Each wall is flat, endless, passes through zero and stands at right angles to its row. A trip goes straight from one point to another. List the walls that it crosses, first one first.

Walls:
(1): -24  -8
(2): -56  26
(3): -82 -10
(4): -37 -23
(5): -75   9
(6): 16 -2
(7): -43  14
(8):  14 114
(9): -51  61
Trips:
-27  35 to -33  -4 -> 8
 21 -22 to 20 13 -> 8
-53   3 to -54 -65 -> 9

Walls:
(1):   28   11   17 -100
(2):   7  28 -31 -21
(3): -54 -32  48 -13
(4):  -22   47 -142 -103
(5):  -2 -16 -51   5
(6):  39 -13  31  96
(7): -27 -38  34  -1
(8): -27 -38 -40 -24
Trips:
-47 -13  23   0 to -32 -55   6  73 -> 6, 5
 46 -45 -48 -40 to  60 -21   6 -61 -> 5
 5 20 -9 47 to   88   69 -128   45 -> 2, 4
-35 -34  16   9 to -78 -64  47  21 -> none
-18 -34 -22  26 to -59 -17  35  85 -> 8, 5

Walls:
(1):  39  19  -1 -60  62  63 -26 -10
(2): -86  52  26  20 -52  23 -26 -88
(3):  13   6 -79 -72 -16  11 -22  23
(4): -28  11 -14  11 -13 -12   0   1
(5):  15 -69  -7  46 -79 -61  -4  -1
(6):  27 -57  15  48 -31 -19 -40  44
(7): -22 -44  71 -31 -12   1 -21  -3
(8):  15 -23  50 -35  57  33 -24 -15
Trips:
-28   0  61  19 -73  35 -88  13 to -43 -36   4  16  66  51 -20  21 -> 1, 5, 4, 2
 12  52  51  47 -62 -55  42  12 to -32 -24  77  52 -30 -22   6  11 -> 7
-86   0   3 121  28 -47 -13 -71 to  34  18  12 -53  -6  35 -88  70 -> 7, 8, 5, 1, 3, 4, 2
 49   7  67 -84   5 -14  64 -26 to  -5 -18  -7 -38  -2   8 -23 -66 -> 3, 2

Walls:
(1):  34  74 -17   7  22 -58  37   8 -30 -51   9
(2):  13 -47   0 -11  57  72 -11 -31   5  30 -15
(3): -27  20 -55 -28  29  28 -19  18 -37  27 -90
(4): -118   24   59    5   28  -34   -5   27   -2   52   51
(5): -29  25 -59 -33 -12 -43   9   7  79  18  38
(6):  41 -23  32 -11 -30  -1 -33  -8  -3 -53  16
(7):  44  22 -26  46  24 -39  18  53  72 -22 -16
Trips:
130 -66  33 -42  -8  29  63  70  68  23 -26 to  -67 -107   29    7   19   62  -24  -23   57   24  -17 -> 7, 4, 6, 3
-28   5  32 -33 -26 -22 -27 -33  73 -16 -45 to  35 -19 -10 -45  96 -38  43  34  -4 -32  -5 -> 3, 4, 1, 2, 6
 -17  -38   54   -9  -45  -63   28 -113  -80    5   65 to   27  -46   31  -12   20  -45  -11   86 -114  -24  -24 -> 3, 4
 20  10  26  11  24  94 -80 -74 -82  -7 -78 to  -7 -77 -32 -60  -5   0   5 -76 -30 -75  13 -> 3
 88  74 -25 -61  21  57 -59  73  17 -24  -7 to  79 -29  -7 -44 -41  81  32 -17 -62  -8  33 -> 5, 7, 1, 3
-40  -5 -42  31 -88  -6  -4  14  62  96 -26 to  33 -36   6  -7  26 -93  -7   4 -23  84  16 -> 3, 1
 37 -36 -38 -47  49 -27  42  17  23 -34  29 to -49  -3 -13  32  11  45  11  57  -7   7   7 -> 6, 3, 4, 1, 5

Walls:
(1): -37  20   1   0 -18 -32  23  43   5  22 -54  21 -68 -62
(2):  35 130 -54  86  49 -34  -2  22 -14 -34  18 -17  28   4
(3):   -7 -101   23   44  -43  -28   58 -102    0  -50  -26   29  -43   -5
(4): -61 -85  31 -25  11 -16 -19   8  30  31  23   0  86 -28
(5): -40  16 -14   2 -49  12  20  46 -27  12  -6  37 -23  11
(6): -28  65 -73  60  35   8  55  36 -10 -25 -28 -22 -25   5
Trips:
 -21    5   69   10  -47  -66  -15   17  -10   80 -102  -31   15  -72 to  51  57  67  60 -27  35  67 -39  83 -47   2   7  44  29 -> 5, 2, 4, 1, 6
 47 -66 -64  35  16 -44   8 -52 -65  95 -11   7 -49 -16 to -50 -56  20   3 -30 -72  68  29 -13  46 -42  58 -34 -64 -> 5, 4
 65  91  55  -3 -32 -15   2  28 -17 -32 -64 -65  43  32 to  38 -50  -9 -64  -6 118   3  47  67  48  -8  24 -47 -64 -> 1, 6, 2, 5, 4
-105  -52  -38  -23   28   28  -12  -28   42  -10  -18  -40   11   -6 to -38 -55  -9  35 -39  33 145  15 -21  57  18 -68  -1 110 -> 5
-27   7 -22 -27 -20  10  44 -13  39  -5 -12   8 -22  16 to  13  44  70 -52 -51   0   3  38 -28 -16  56 -60 -67  71 -> 3, 6, 1

Walls:
(1):  23  -4  98  -8  14  37  37  23  30 -47 -29  17  65   0  11  38  62  71  30 -68
(2):   3 130  31  68 -18 -71 -60 -40 -85  50 -10 -61  48  21  66 -12  20 -19 -26   6
(3):   9  10   4  -5 -63  74  -6  25  -3  37  38  37   9 -18 -34  33  89  18   2 -16
(4): -39 -99 -70   0   6   3  51 -47  82 -19   1   6  40 -27  -4  -9 -44  46 -14 -32
(5):   54   49  -27  -59    1  -45 -105   17   25   18   36  115    8  -37   36   36  -73   31   33   13
Trips:
  -2  -12    8   31   60  -18  -34   -3   48  -31   -4  -36  -40  -24   36 -113   20   -7  -17   -6 to  10  17 -19  15 -15  57  17 124 -32  20 -71  23  92  44   5  16  48  33 -21  -4 -> 1, 4, 3
-27  11  10  35  23  64 -21 -18  -8 -51 -15   0 -79  39  54 -16  -6 -66   7 -59 to -30 -43  50 -58  67 -42  12  55 -47 -46   0  14  -5   8  13  28 -16 -84   1  -3 -> 2, 1
 47  37  -8  39  51 -27   9  63  82 -73  -6 -37  33  53  38 -50 137 -27 -19  84 to  23  -2 -24 -31 -48  37  60 -32  51   5 -59 -25 -37 -46 -13   1  26 -36  45  38 -> 3, 2, 4, 1
 66  37 -11  -4 -21  -6  -5  40  57  12  38 -32 -41  32 -15  32  87  16 -86  68 to    5   24   -2  107  -35   -3  -31    4  -50   12   18  -13   46    1   -7   33  -74 -102   40   90 -> 5, 3
 57  11  33 -18 -65 -44 -58  22 -10   0  23  33  53 -58   4  60 -63  41  48   6 to  19  49  28 -38  -4 -29   9  17 -65 -25 -27 -43   7 -30  -9 -30 -33 -30 -32 -37 -> 3, 1, 5
 -22  -56  -28  -48   25   24   93   38 -114  -15  -31  -38   62   -5  -33  109  -41   50  -21   30 to  -13  -29   67  -15   69   94  -36   21  -54   25  -92   -8   31  -52 -137   13   19   44  -16   10 -> 3, 4
-69 -60 -45 -43  24 -41 -38 -10 -37  -7   4 -30   4   9  -2  32 -51 -36 119  51 to -20 -50 -25   0 -12  -3  42  53 -28   0  38  10   7 -85  47 -44  40 -56   4  -5 -> 5, 3
 13 -24 -32 -41   1 -18 -70 -43  -2  15  88  19  19  23  53 -58 -26 -11  11  39 to   10   19  -19  -73  -53  -21 -127  -51  -85   17  -12  -78  -36  -53   41    2   55  -73    8   56 -> 4, 3
-42  51 -19  11  12 -42  51  62 -62  24  12  55  73 105  -1  22   4 -82 102  42 to  25   5 -25 -54 -20 -25 -31 -36  -5  35  -1 -20   2 -37  24 -45 -40  38  74  10 -> 4
-25  64 -21  40  -8 -61  -3  47  14   6 -23  17  21 -56  12  60   0  24  16 -45 to -48  26 -31  22   1 -15 -32 -21 -24  71  11  -3   5   4   9  71 -20 -26 -37   2 -> 1
 -30   72    9   69   21   39   36  -31  -14  -86   -4  -15   12  -59   38  -49  -58  -20 -142  -47 to   1   8 -81 -42  22 -86   3 -32  13 -23  17  42 -30  66  46  22 -28 -45 -11 -16 -> 5

Walls:
(1): -113   67  -20   40  -37  -92  -70  -21  -58  110   22  -28   56  -10  -45   -9  -15   70  -41   84   76   33  -16   33  -47   15   -9  -16   -3  -23  -63  -13
(2):  31   3 -42 -44  53 -15 -68  -4   6  15 -47  37 -31 -28 -26 -29 -64   1 -38  21   2 -55 -59 -64   4 -76  -2 -17 -34  33   5  24
(3):   -4  -29   58   24  162   16  -30   -4   61  -38   -3  -60  -38   90  -15  -33  -63  -10   67   47 -133    1  -25   23  -43    0   14   50  -64   32   49   50
(4):  25 -13 -18  33 -24 -27 -19  32  36  61  -1 -48 -64 -41 -29 -24 -12 -11  54   8 -80 -34  51 -92 -21  34   0 -65  28 -56   1 -23
(5):   0 -51  17 -12  17 -16 -42  59 -48  86 -12   8 -54  21   3   7  50  37  14  90  31 -85 -37  41 -28 -43  -2 -61  -1  59  16 -43
(6):  -27 -105  -48  -13   41   67  -19  -44   16  -42  -72   13   -7   14  -68   72   -6   56   17  -24   -1   25  -25   23  -33   14  -27   60   32  -30   -7   51
(7):  66 -37  81 -10 -79  39 -68 -21  12  15   5  11 -28  51   7 -22 -32 -10 -14  79  61 -52  -1 -18  43 -39  29  89 -14 -12  91 108
(8):  34   2  28  65  31  47  17 -51  -7  15 -43 -51 -18 -14  -4  20  23 106 -15 -28 -30 -13  69  -8 -23 -48  17 -13 -20 118  14  22
Trips:
-64  33  37 -49   3  27 118   8  92 -26  10  14  -8  22  25   8 -61   0 -14 -39 -21  11  15  63  50  20  28 -10  -1 -32 -45  57 to 126  49   3  38   9  30   2  -3 -94 -68 -23 -60 -27  27  28 -64   1 -19  50  36  17  -3  39 -54 -58 -62   2 -81  29 -14 -21  -3 -> 6, 8, 4, 2, 7, 5
 50  -6  91   6 -21  62 -16 -56   0   4 113 -64  66  20   6  -4 -22  20 -46 -21  -4   4  52  22 -17 -40 -70 -18  63  36   3  27 to   26  -18    9   16  -29   -7   42   -2   14   20   21  -31   -3  -53   -4   17   12 -106  -59 -112   19    3   -5   34   15   13  -65    0   30   82  -30   35 -> 3, 7
 -44  -24  -33  -42  -13   75   33   67   -4  -10   35   -1   14    1    2   26  -45   24  -64   33   82   -9    0   95  -76   84  -11   15   -2   37 -111  -45 to   29  -15  -43   18   -5   37   44 -114 -105   43   23    4   -7  -40   17   35   66  -18   39    8   72  -34   24  -40   33   87  -72   15   48   34  -21  -15 -> 8
 20 -38  19 -72 -78 -12 -22  24 -98 -34   6 -30   3  57  76 -38  -2 -73 -51  10  85  27  -3 -30 -42 -19  31 -33  39  51   0  -1 to -17 -80  -1  58   9  14  10  24   0  90 -10  56 -45  49 -73 -25 -48  -4  22   7  42 -14  51 -84 -30 -19  -7 -10  13   7  51  45 -> 4, 8, 6, 3
  37  -92  -50  -11   21  -28  -11  -12  -19  -30  -16  -27    7   32   42   16  -33  -90  -65   23   42   64   25   28  -43   68   45   13 -107   46  107   -1 to  50  31 -58   9 -18 -21  22  30 -38 -92   4  12 -21  21  -4   1 -24 -17  10 -69 -18  16   1  11 -65  17  -5  30  72   7  49  10 -> 2, 7, 3
  32   14  -15    5  -50  -51  -26  -13  -64  -56  -24 -129  -25   34   46   41   -1    4  -87    8  -12   -2   -6    2  -87 -124   -4   74   30  105  -18   48 to -40 -24 -27  18 -41  15  60  24  29  42 -38   3  -9 -41   6  -4  39 -20  38 -41  65 -28  31  19 -54 -25 -34  41   4  -2  52  30 -> 3, 2, 1, 4
-37 -16 -10  42   8  10  30  93  13   1   7  17  96  35  -1  80  89 -94  46 -18 -47  87  -9 -17 -52  20  -2  47  18  29  -3  30 to  -53   36   43   87   89   17  -10   47   10   22  -59    5   -4   23   12  -23  -92 -100   33  -17   19   88  -53   23  -17   34  -17   -4  -38  -24   14   45 -> 1, 2
   7  -61  -73  -36  -15  -65  -25  -34   85   36   66 -105  -53  -42  -33    5   -7  -42   34  -26  -90   19   26   36   45  -56  -27   -3   -7  -76  -51  -38 to  79  15 -41 -29 -31  -6 -44  -4  35   8  31 -16 -19  28  38 -27  24  51 -69  47  17 -14 -75  55 -23  -2  -3 -27  86  37  24  57 -> 2, 1, 5, 7, 6, 3, 4, 8

Walls:
(1):  -56   35   -7  -31   -7  -58   19  -39   11  -19   96  -83   25  -30   73   51  -44  -22  -19    4   34   77  -15   14   37  -16  -39   70  -27   37  -22   18   23   19  -13  -10   64   67  -13  -58 -105   89   79   42  -60   13  -24    0
(2): -102   27  -64    3   87    0   51   29  -47  -25  -31   12   -7   13   13  -21  -69  -18    0  -12    7  -21  -63   15  -89  -25  -60   -4    1    0  -30  -41  -27  -20 -109  -56  -10   22  -50  -53  -14   -8   35  -19   40  -71   10   38
(3): 134  36   8  74 -14  78  28 -46  37  32 -34  45  15 -38 -69  40  13  27   4   4  18 -22 -81   6  46 -13 -54 -56 -98 -25  32  29  65 -94 -53   8  42 -48 -24  -9 -23 -15  28  29  83 -22 -36 -38
(4):  42 -80 -44  -5  33  48   6  23   5  -2 -52 -40  -4   3 -22  18  20  89  21 -14 -38 -41  12  -2  16 -18   2  29  28 -20  86   0 -40  -9 -19 -17  19   2 -15 -12 -81  23  -3 -10 -49  10 -29   4
(5):   -8   35    3    2   77   13   -4    2  -61  -15   37    4  -18   35   52 -162   24   24   49  -70   30   80  -38    6  -53  -38   58   -9   16   55   42   29  -10  -80   -2   -7  -30  -43   42  -36   27    1   25  -22   41   49  -67   42
(6): -41 -19  23 -22  47  31  -1 -15 -44  51 -29 -51  59  23 -18  59   4   4  11  50  38 -12  42  11  -5  65  10   9  50  80  42  27  -1  -5   4  38  92  -7  49  65  40  -6 -16  18  28 -25  45  14
Trips:
 37  13  78  74  91 -24 -36  30  39 -65   8 -38 -37 -22 -18  67  25 -85 -57  67 -13  35 -43 -63  39   4 -79  42 -29 -89 -14  77  92  28 120 -40 -52  84  19 -60  53  -1 -43 -78 -42 -25   6  -1 to -60  11  -9  18 -31  64  14   2 -14  26  75  19  91 -31  10 -24  26 -60  12  87   2  92 -13  -9   4  29 -25  56   8  12  10  47  -7 -35  42   2  -3  93  18   1  34  34  10   8 -43  10  22  -6 -> 3, 6, 5
 -24    9   18    5   22   44   -3   -8   71  104  -40   29    9   12  -37   18  -90  -75   20  116    8  -17   -2  -10  -44   87  -26  -48 -182  -44   27   19  -31  101  -42   75   -6  -61    5   37   -9    4   58   55    9  -70   36    7 to   -6  -33    0 -103  -35    3   91   24  -28   27  -82  -48  -34  -25   -9   -9   33  -57  -33  -63   15  -32  -49  -28   -1  -70   33  111   26   33   16   -6  -54    6  -20   29   34   53   25   55  -24   33   47  -69   45    2   12   -2 -> 1, 4, 3, 5
-27 -10  30 -29 -82 -37  46 -34 -18 -96  36 -19   1 -56  12 -29  -4 -25  19   3 -13  78  58  65  92  33 -24 -23  17  56 -11  -9 -19  -3  54   6 -19 -68  -9  23  -9  18  -3 -15  35  23  -6  -7 to  -34   -2    3   -2   53   68  -27    6  -83    5   35   30   44   -8    6  -70  -46  -43   27   29   -8   29   14   59  -71   67  -42  -17   39    4  -66   11  -52    5   16    9   72    2   25 -101  -15    9   12  -76  -41  -47  -43    6 -> 6, 2
-20 -20 -26 132  94   9   9 -43  35 -11  31 -51   0  -8   6  -1   5  29 -84 -77 -26  14 -43 -38   6  16 -17 -50  53  78  14  76  39  39  29 -10 -31  23  68   2   2  66 -30 -37 -47 -72 -37 -13 to  -7 -80  -2  34 -13  89  -6  50  27 -13 -53 -39 -30   9  55  25  12 -22  20  14 -26  66  37  15 -15   2  46 137  12  61  -4 -55  33 -69 -65 -25   2  39   9  33  74 -29   8  -9  -1 -14  -4  22 -> 1
 25 -18 -30  56 -45 -15  22 -46   1  38 -56 -55  53 -13  45  33  -9 -68  32  51 -20 -13  42  15  26   8  51 -42  13  93  62  87  -3  40  31  85 -79  38   5 -36 -16  33  55 -45  46  44  41 -52 to    7   -3  -26    5   49  -11  -92    7  -42  -54   26    0   95   11  -54  -54  -50   32   -7  -29  -78   13   18   26  -55  -66    2  -19   36  -36  -62  -49   -7  -26    7  -54  -39   67  -58   -3  -71   38    4   -1 -101   36  -15   51 -> 4, 6, 5, 2
 55 -48 -41   4  17 -30  77   0  27  75 -53 -12  13 -28 -55  -3  -1 -52 -20  -3   8  21  35 -57  77  34 -67  16 -59  47  19 -35  27  -2  78 -61  33  10  -7 -21  29 -57  12 -41  19  49 -44   4 to -41  19 -66  13  47  26  32   1 -25 -73   5  98  42  94 -14 -35  -7 -32  26  80 -20  51 -10   1  41 -21  43 -91 -29 -14  44  41  31 104  16  18 -59  -2 -23 -71 -20 -55 -29  29 -23  30  19 -34 -> 6, 4, 5, 2, 3
